Each row is a point. Each copy is the shape, with its points in the same order, turned, moved and blurred by noise. Is it also mirrored, or only turned?

Shape (6 x 2)
[[-27 -70]
 [-12  -3]
 [-14  30]
 [ 64  21]
 [ 32 -35]
 [ -6 -19]]
Copy 1 (6 x 2)
[[  2 110]
 [ -8  38]
 [-22  12]
 [ 53  -9]
 [ 45  57]
 [  2  54]]
Copy 1 is: mirrored
Copy 2 (6 x 2)
[[ 15  64]
 [ -9   1]
 [-32 -28]
 [ 40 -64]
 [ 44   6]
 [  5   8]]
Copy 2 is: mirrored
Copy 3 (6 x 2)
[[-30 -65]
 [ 13 -14]
 [ 34   6]
 [-22  59]
 [-37  -3]
 [ -4 -23]]
Copy 3 is: mirrored

Shape (6 x 3)
[[-20  53  91]
 [ 11  35 -32]
 [ 16 -61  -3]
 [-66  -4  -6]
 [ 15  -8  15]
 [ 17  -5 -13]]
Copy 1 (6 x 3)
[[ 11  63  88]
 [ 37  44 -39]
 [ 32 -59  -8]
 [-42   6 -12]
 [ 42   0  15]
 [ 41  -1 -24]]
Copy 1 is: only turned
Copy 2 (6 x 3)
[[-58  60  64]
 [-46   0 -48]
 [ 15 -61   1]
 [ 28  35 -19]
 [-25 -23   5]
 [-26 -29 -22]]
Copy 2 is: mirrored
Copy 3 (6 x 3)
[[ 29  36  86]
 [ -7  32 -37]
 [-16 -63 -19]
 [-71   5  21]
 [  4 -16   0]
 [ -3 -11 -24]]
Copy 3 is: only turned

Shape (10 x 4)
[[-46 -42   0 -24]
 [ 83 -30  -4   9]
 [ 29 -30 -17  -7]
 [-47   6 -23  23]
 [-41 -37 -20  68]
 [ 65  60  46 -14]
 [-33  -9   8 -25]
 [-37  32   2 -16]
 [-47 -43  13 -28]
 [-41  51 -27 -21]]
Copy 1 (10 x 4)
[[-51 -44  13   1]
 [ 81 -49  31  -1]
 [ 27 -44  10  -9]
 [-24  -2 -34  23]
 [-15 -48 -34  70]
 [ 66  51  60 -14]
 [-33  -9  14  -8]
 [-26  27  -2  -8]
 [-58 -40  26  -1]
 [-25  36 -33 -27]]
Copy 1 is: only turned
Copy 2 (10 x 4)
[[-52 -31  -6 -10]
 [ 70 -27  17  19]
 [ 27 -27  -9   5]
 [-43  -7 -47  48]
 [-43 -63 -35  77]
 [ 42  68  45  38]
 [-41  -2  -8   1]
 [-44  34 -19  26]
 [-58 -32   5 -12]
 [-37  52 -51  18]]
Copy 2 is: only turned
Copy 3 (10 x 4)
[[-58 -36 -34 -28]
 [ 74 -11 -24  32]
 [ 18 -23 -14 -10]
 [-39 -30  34 -36]
 [-35 -80  47  15]
 [ 22  83   9  49]
 [-45  -8  -9 -16]
 [-52  12  25 -25]
 [-64 -41 -29  -6]
 [-43  26  36 -49]]
Copy 3 is: mirrored

Shape (13 x 8)
[[ 36 -60 -45  40 -58 -36   3  72]
 [ 15  40  20  35  12  31   4 -24]
 [-65 -45  36 -31   4  12 -45  11]
 [-56  30  -1  14 -16  63  16 -22]
 [  6  -9  10 -79 -20 -53  30  22]
 [ -1 -25 -19  -7  34  23 -38 -29]
 [-45 -67 -34 -24 -36  -2  30  17]
 [ 27 -20 -53  49 -63 -18  44 -47]
 [ -8 -34  35  13 -30 -35  -2  34]
 [ 28 -16 -52 -70  46 -40   9  28]
 [  2  -6 -38 -69   3 -21 -42 -41]
 [ 38  21  11   6 -19  72   8 -49]
 [  3  57  17  13 -62  26 -37 -30]]
Copy 1 (13 x 8)
[[-19 -53 -37  53 -83 -23 -14  63]
 [ 44  36  16  51  17  34  -7 -14]
 [-45 -25  40 -36   8  10 -54 -30]
 [-14  45   2  27  -7  52   6 -66]
 [  5   9  36 -56 -49 -41  26  31]
 [ 30 -10 -24 -16  12  29 -32 -21]
 [-46 -38 -16 -17 -61  -4  23 -28]
 [ 55 -10 -50  65 -77 -22  22 -38]
 [-10 -30  38  28 -31 -28 -12  16]
 [ 19   0 -39 -71  -6 -23  16  60]
 [ 34  28 -25 -69 -30 -20 -40 -16]
 [ 68  27   9  20 -33  75  -4 -34]
 [ 35  70  28  43 -50  19 -50 -29]]
Copy 1 is: only turned
Copy 2 (13 x 8)
[[ 57 -38 -31  41 -53 -22  19  92]
 [ 44  62  10  25   8  33  35 -27]
 [-48 -27   6 -29   1  56  -4   3]
 [ -9  58 -33   9 -19  79  20 -15]
 [ -1   3 -23 -57 -37 -52  49  16]
 [ 32 -11 -21 -14  38  33 -17  -8]
 [  2 -41 -71 -14 -53  27  30  28]
 [ 80  10 -63  46 -63   4  17 -34]
 [ -3 -23  16  29 -35  -9  28  26]
 [ 39  -4 -44 -61  40 -51  10  44]
 [ 28   3 -23 -76   8 -23 -53 -16]
 [ 71  58   2 -18  -8  60  27 -31]
 [ 33  67  31  -2 -49  40 -20 -17]]
Copy 2 is: only turned
Copy 3 (13 x 8)
[[ 60 -61 -70  42 -56 -72 -12  48]
 [ 22  19  14  23  45   0 -10  -9]
 [-28 -41   5 -39 -33  40 -32  51]
 [-48 -12  -4  23  24  20 -21 -32]
 [  0 -38  -6 -59 -28 -57  59  35]
 [ 38 -12 -34 -32   5  41 -21   3]
 [-27 -64 -64   1 -50  -3  26  22]
 [ 43   0 -56  69 -44 -23  44 -40]
 [ 12 -28   4  18 -43 -26   1  67]
 [ 34 -23 -69 -88   7 -44  34  29]
 [ 30  -5 -24 -85 -33   1   8 -29]
 [ 36 -32  21  24  40  19   6 -52]
 [ 14  -2  49  22 -13 -23 -32 -51]]
Copy 3 is: mirrored

Shape (12 x 9)
[[ -8  15  11 -54 -62 -36  45  18 -44]
 [-20  96  34 -35 -40  28  12 -29 -60]
 [ 34 -20  78 -50 -45 -43  -6   2  46]
 [ 47  27   7  23  13 -56 -20 -29  10]
 [-51 -21  67  80 -78 -14   1  75  29]
 [ 40 -29 -14 -15  -3  -5  32 -16 -27]
 [-52  32  32 -38  27 -68  62 -29 -23]
 [-19 -36   7   4   3   9 -11 -43 -52]
 [ 16 -43 -15  33  11 -26  22  -5  37]
 [ 17 -21 -20  -1  -8 -17  49 -12  28]
 [ 20  44  41 -16  61  -7 -17  -8 -39]
 [-26 -48  -9 -20   8 -20 -61  52  28]]
Copy 1 (12 x 9)
[[ -2  34   2 -70 -48 -40  41  16 -47]
 [ 19  64 -16 -21 -73   9 -10 -55 -82]
 [ 16 -38  59 -70 -66 -60 -35  12   7]
 [ 40  13 -24   6 -29 -71 -57   7  21]
 [-36  -1  71  40 -98  20  15  83  25]
 [ 54  -8 -13 -24   8 -34  23   2  -2]
 [-36  52  32  -4  -2 -91  13 -38 -49]
 [ 58  43  30  -2   7   5  12 -25  15]
 [ 11 -32  -1  20   0 -42   5  17  53]
 [  5 -32 -18  -8  -8 -46  23  -5  20]
 [ 37  35   6   6  12 -27 -69 -18 -51]
 [-22  10  36 -45  16  17 -46  40  57]]
Copy 1 is: mirrored
Copy 2 (12 x 9)
[[-23  -1  23 -44 -84   2  34   4  -6]
 [-52  70  55 -23 -38  38 -11 -46 -31]
 [ 59   6  63 -61 -36 -19 -12  31  60]
 [ 42  34  14  17   8 -62 -24  -5  -4]
 [-45 -31  60  54 -44  17 -38  85  88]
 [ 49 -17   5   3 -15  10  30 -16 -16]
 [-46 -25  61 -40  -7 -54  30 -58   3]
 [ 20 -45  17  10 -13  28 -35 -47 -23]
 [ 39 -35  -6  32  20 -20   9   5  39]
 [ 25 -17  -8  10  -1 -10  41 -10  39]
 [  6  23  64 -17  42 -16 -20 -11 -56]
 [  5 -56 -18 -43  25   5 -51  58  30]]
Copy 2 is: only turned
Copy 3 (12 x 9)
[[-14  33   5 -42 -60 -38  10   3 -45]
 [ 23   6  45 -57 -79  34  11 -37  13]
 [-26  33  63   2   1 -70 -68  30 -21]
 [ 61  32  -4  -3  39 -28 -50 -18 -14]
 [ 22 -36  -7  78 -47 -76  14  78  45]
 [-16  12 -24  -7  11   9 -25  -7 -69]
 [-13  46  36 -43  26 -43  75 -28  -7]
 [-19 -62  -6 -19  22   0 -13 -23 -23]
 [ -6  11 -38  41  54 -22 -17   6 -25]
 [-25  42 -29  23  27 -12 -13  -8 -28]
 [ 45   9  51 -51  37  29   1   3 -23]
 [-21 -19 -43 -41  36 -32 -50  76  13]]
Copy 3 is: mirrored
Copy 4 (12 x 9)
[[-22  19 -11 -63 -95   5  30   9 -45]
 [-20 102  -9   3 -69  56   9   1 -41]
 [ 57   3  80 -56 -77 -19  19 -13   3]
 [ 48  28   9  24 -14 -64  18   0 -27]
 [-29 -44  96  18 -93 -12 -27 102  -6]
 [ 26 -26 -34 -21 -24   5  32  -2 -21]
 [-74  40  23 -39 -18 -30  40 -41 -30]
 [ -2 -18 -17  -3  -7  24 -39 -19 -30]
 [ 14 -47   3   6 -12 -48  16  18  25]
 [  5 -29 -16 -10 -37 -27  43   3  26]
 [ 19  66  16 -12  35   5  16   8 -46]
 [ 21 -14  17 -68 -10 -43 -62  56  23]]
Copy 4 is: only turned

Shape (14 x 11)
[[ -9  -5 -14 -41  30 -91 -25 -62 -50  21 -47]
 [ 46   0 -30  62  19  34 -28  18 -49  33  12]
 [-40  15  53  13  28 -14 -22 -38 -19  70 -34]
 [-43 -12  52  66  24  40 -29  41  -5 -21  13]
 [-26  43   6  -8  -3  18  -6  26 -11 -27 -47]
 [-37  -6 -34   8   1 -67  56  42 -15  -1  -2]
 [-14  25 -10 -36 -10  -9  -8  20   6 -29   5]
 [ 92  -1  20  15   1  39 -38  49  57 -32 -49]
 [  6  -1 -10 -17 -13  30  55  60 -49  25 -47]
 [ 53  -6 -22 -50 -85 -30 -38 -28  -6   7 -45]
 [-41 -18   4 -20 -41  14 -29 -82 -32 -31 -30]
 [-14  10  36  55  25 -48 -33  30 -54 -10   7]
 [-16  22  77 -17  22  31  57  23  16 -26  14]
 [-33 -19 -25 -28  25 -45  -1  55 -50  13  -2]]
Copy 1 (14 x 11)
[[-75  95  14 -21  29 -34   0 -53   9   1 -28]
 [ 60  19 -53  19 -19 -22  14 -55 -48  37  22]
 [ -5  48  29  40  -9  18  14 -66  21  45 -65]
 [ 30 -43 -10 108 -15  -4  12  -4  -5  17 -10]
 [ -3  29 -45  39  11  32   9  36   7   7 -26]
 [-54   2 -16   4  42  -1  86  -6  13  28  31]
 [-10  10 -13  -2  14  20   5  38  14  -1  17]
 [ 85   8 -25   1  14 -49  -5  88 -46  47 -38]
 [  9  12 -45   0  39  55  77  -2 -58  17 -20]
 [-42  44 -19 -82 -29  -4 -20  33 -42  39 -28]
 [-64  -1 -38  -9 -27   4 -51 -25   9 -20 -63]
 [-11  36   0  81 -27 -35  42 -18  -9   4  17]
 [ 42 -30  22  33  13  32  62  30  26 -37 -44]
 [-42  31   7  24  47  19  39 -19 -33  11  42]]
Copy 1 is: only turned
Copy 2 (14 x 11)
[[ -46  -43  -44  -53   18 -119   19  -12  -26   12  -42]
 [  30   17  -23   36   81  -30   -9    7    7   38   42]
 [ -62   38   26  -18   15  -66   -4  -24   21   23  -15]
 [ -23  -10   39   56   43   13  -69   15   28    6   -2]
 [ -10   17  -27  -14   15   20  -31   18  -25  -15  -39]
 [ -53  -51  -42   -6   12   -4   38   69   -9  -16   14]
 [   6  -33  -43  -33   -3    5  -30    9   -5  -19   -4]
 [ 121    4   25   29    2    1  -20   15    1  -15  -29]
 [  -3    3   -2  -19   48   46   49   19  -49   21   -3]
 [  51  -31  -57  -26  -47  -49    5  -23  -69   45  -12]
 [ -33  -36  -59   23   -5  -31  -39  -62  -24   51  -57]
 [ -35  -18   12   30   52  -63  -44   30  -23  -27   23]
 [ -19  -14   22    1   12   53    0  -33   26  -61   -7]
 [ -35  -58  -13  -52   52  -16    2   51  -22   13   15]]
Copy 2 is: only turned
Copy 3 (14 x 11)
[[-24 -62  49 -26  76 -34 -31  38 -48 -43 -81]
 [ 23   9 -35   6 -40 -33 -65  -2 -13  -4 -16]
 [-19 -55  69  29  42 -14 -48  -1 -20  48 -20]
 [  3  17  -5  96  19  33 -39 -12  -6   7  28]
 [-29  41  69  32  -2  14  -3  14 -21 -24 -12]
 [-45   1 -12  45  19 -33  31  79 -53 -11 -43]
 [-23  42  32   0  34   3  11  40 -10 -28   3]
 [ 32  59  28  33  -6 -25   1 -21 100 -50 -19]
 [-18  15  35  27 -66  18  -4  75   2   7 -52]
 [-54 -30  44 -65   5 -33  -2  31  49 -73 -22]
 [-53 -53  40 -30  30  57  -1 -19 -20 -44  -3]
 [ -1 -13  11  76  30 -35 -61  34 -43 -36   7]
 [ 41  19  50  57  23  38  43  50   1  28  27]
 [-33  12  -9  28  37   0 -39  90 -34 -16 -57]]
Copy 3 is: only turned

Shape (18 x 12)
[[  5  -1 -20  -1 -35  36  36  15  -9 -25   4  19]
 [ 34  34  35  88  20  14 -26  49 -77 -34  19 -86]
 [-13 -20   4 107   1   1 -47  20 -68 -92  27 -34]
 [ 10 -19 -68  -8 -41  -1  -3  12  -3  12  32 -37]
 [ -9  35 -31 -29  11   3  23   8 -15 -41   8  30]
 [ -7 -41 -43  56 -27  22  13 -20 -19  17   3   4]
 [ 63 -61  46  77  -6 -31 -29  19 -39 -61  26 -49]
 [-64  31 -17 -28  -3 -17 -15  19   1 -38  30  25]
 [-30  15  -6 -31 -33 -29  13 -38 -24  -4 -11   1]
 [-26  17  -6  26  10 -21   4  -6  24  35  16  18]
 [ 34  14  21  65  60 -20   6  -8 -31 -64   6 -44]
 [  8 -16 -47  11  13 -31   1   6 -80   3  21   2]
 [ -6  55 -39 -13 -24 -42   7  75 -27   1 -60  57]
 [ 53   1  30  93  34  -7 -93  28 -39 -88  15 -67]
 [-46   8 -50 -19  -8 -17  22 -10   5 -11 -57 -20]
 [-34 -67 -39 -20  13   6  35  42  -7  22  -4  -6]
 [  4   3 -86 -11   5  -7  11   5   6   1 -15  27]
 [-23  23 -13 -65  20  26 -21 -20 -16  24 -50  45]]
Copy 1 (18 x 12)
[[  10  -48   -2   49    0   15   23    2    2    0   32  -10]
 [  33   56   15   17    2   67  -12   87  -76  -86   49    0]
 [  -6   18   -5    3   19   57  -33   69    2 -110   98  -29]
 [  14   -3   -7   23   34   57   -8   18   29   31  -13  -20]
 [  13   -8  -40   35   10  -11   36  -12    7    7   57   26]
 [  15  -26   43   19   48   22   -4   -9   31  -36   13  -38]
 [  -4   10  -24  -30  -11   53  -55   41  -55  -74   47  -79]
 [ -27   29  -21   28   -6  -14   18    7   42   25   75   31]
 [ -47   28   -8   43   28    7   20  -43   -2   11   25    1]
 [  15   38   30   23   14  -41   -5   -7   17    7   21  -13]
 [  26   42  -47    5   14   -3    5   30  -48  -93   42  -27]
 [  26   13   -4  -13   70   43   12  -15  -14   -7   56   -9]
 [  -4  -33   -4   35   57  -35  -22    8  -43   45   66   72]
 [  22   50  -39  -24  -22   57  -74   73  -36 -121   54    1]
 [ -44   -1  -15   31   60  -20   25    5   15   -4   -8   28]
 [ -10  -36   22  -36   38    0   53   25   21   29    8  -18]
 [  30  -28  -24   14   54  -12    3  -16   35   16   12   25]
 [ -13   -7   12    3   -6  -14   38  -66    5   11   11   81]]
Copy 1 is: only turned
Copy 2 (18 x 12)
[[-19  11  11  21 -46 -11  23  11 -15  -8 -15  11]
 [ 83  -9 -19  72 -34  86  41 -11 -32 -51  26 -77]
 [ 81 -57 -23  89 -53   4  16 -27 -21 -57 -35 -78]
 [-10  10  33   5 -21 -43  21  51   0   6  14 -77]
 [-31  10 -42  32   2 -26  39   0   4  21  -4  -1]
 [ 25 -21  29  14 -58 -26 -10  42  -3  26  -4 -23]
 [ 81 -29   7  72 -18   2 -38  -7 -41 -95  21 -59]
 [-41 -37 -39  38  25 -15  35  10  11  21 -38 -28]
 [-33  10 -12  25  16 -16 -23   4 -20  53 -20 -42]
 [ -1 -37 -17  26  12   6  -2  61  17  40   6 -10]
 [ 84  -9 -46  80 -11  16  -7 -31  10 -24  27 -33]
 [ 27 -10 -17  43 -17 -50  32  29 -62  32  21 -48]
 [  7  37 -46   4  23  -8  62  73 -63  15 -62  25]
 [101 -42 -65  49 -35  40  -9 -22  -7 -98   3 -91]
 [ 10  30   8 -13  22 -31   8   1  17  48 -52 -28]
 [ 25 -22  63 -12  25 -45  41  16 -12  22  11  -4]
 [  7  19 -23  -4 -16 -55  31  54  12  34 -11  -5]
 [-25  -9 -47 -55  10  -7   9   2 -28  68  -1   8]]
Copy 2 is: only turned
Copy 3 (18 x 12)
[[-20  -9 -59 -13  -8  16 -19   1  11 -43  -3  13]
 [  3  29  59  24  15  18 -88  20 -87 -15   9 -42]
 [-61   0  65  12 -25  -1 -56   7 -94 -70 -40 -26]
 [-10 -20 -27  13 -64   6 -19  32  44 -17  -4 -44]
 [-24 -23 -35 -30   0 -48 -31 -23  25 -24   4  16]
 [-22  21 -33  35 -37   8  30  24  -2 -45 -31 -17]
 [-31  -9  57  -8   0  34 -51  87 -70 -17 -64 -15]
 [-34 -56  -8 -30 -44 -34 -13 -56   9  -3   3  17]
 [  8  14 -15 -37 -59 -28  -4  -9  28  -4 -16  39]
 [ -5 -19  -3  32 -14 -22  37 -13  13  18  -5  20]
 [-10   6  66  -7  38 -42 -37  44 -46 -35  -9  -2]
 [-47  31 -20   0 -33 -49 -28  17  -1   9 -32 -36]
 [  8 -33 -95  28 -33 -70 -66 -21 -16  23 -14  46]
 [ -1 -31 100  17  15   1 -88  27 -85 -45 -63 -47]
 [ 36 -16 -40 -16 -66 -65   9   4   4 -39  11  16]
 [-17 -25 -74 -20 -41 -21  40  32 -20   2   7 -43]
 [ -6 -29 -62  18 -24 -59  -4  11  44 -28 -20 -11]
 [ 50  -2 -62 -38  -6 -51  12 -60  25   4 -43   4]]
Copy 3 is: mirrored
Copy 4 (18 x 12)
[[  0  -2   0 -50 -29 -18   0  23  23  11 -15  -2]
 [ 61  32 -36  67 -45  30 -71   9  75 -67 -18 -23]
 [ 17  -6 -24  96 -45 -45 -78  42  79 -30 -28  10]
 [-13  49  26 -29  13 -40 -31   3  14 -14 -20 -51]
 [-37  -7  23 -31  -1  11  26  44  23 -26 -18  22]
 [ 27  11  27 -12 -14 -55 -50  10 -18  22   5  -2]
 [ 10  41 -69  87 -70 -46 -36  -8  26 -31 -36 -19]
 [-72  -7  59  -8  -2   0  11  22  58 -18   0   5]
 [-25 -28  58 -18 -14  -8   6 -31  -1 -24 -34  -4]
 [-10  25  48   8  -5  -3   6 -19   6  -5  51   5]
 [ 22  -8 -57  77  -5   3 -14   8  24 -60  -3  22]
 [ -7  21  42  28 -27  -9 -24  45 -29 -36 -33 -22]
 [  2  51  85  -4 -19  42  64  38  34  21 -61  24]
 [  2  58 -69 103 -34 -13 -72  -3  75 -65 -35  34]
 [ -4 -17  52 -10  51   3   2 -19  10  23 -45   0]
 [-31  12  17  -7   8  10 -18  32 -22  64  -7 -56]
 [-18  42  41 -30  31 -18  11  38 -15   8 -26  19]
 [-58  -1  56 -49  -5  56 -12  -7 -25   7 -24  54]]
Copy 4 is: mirrored
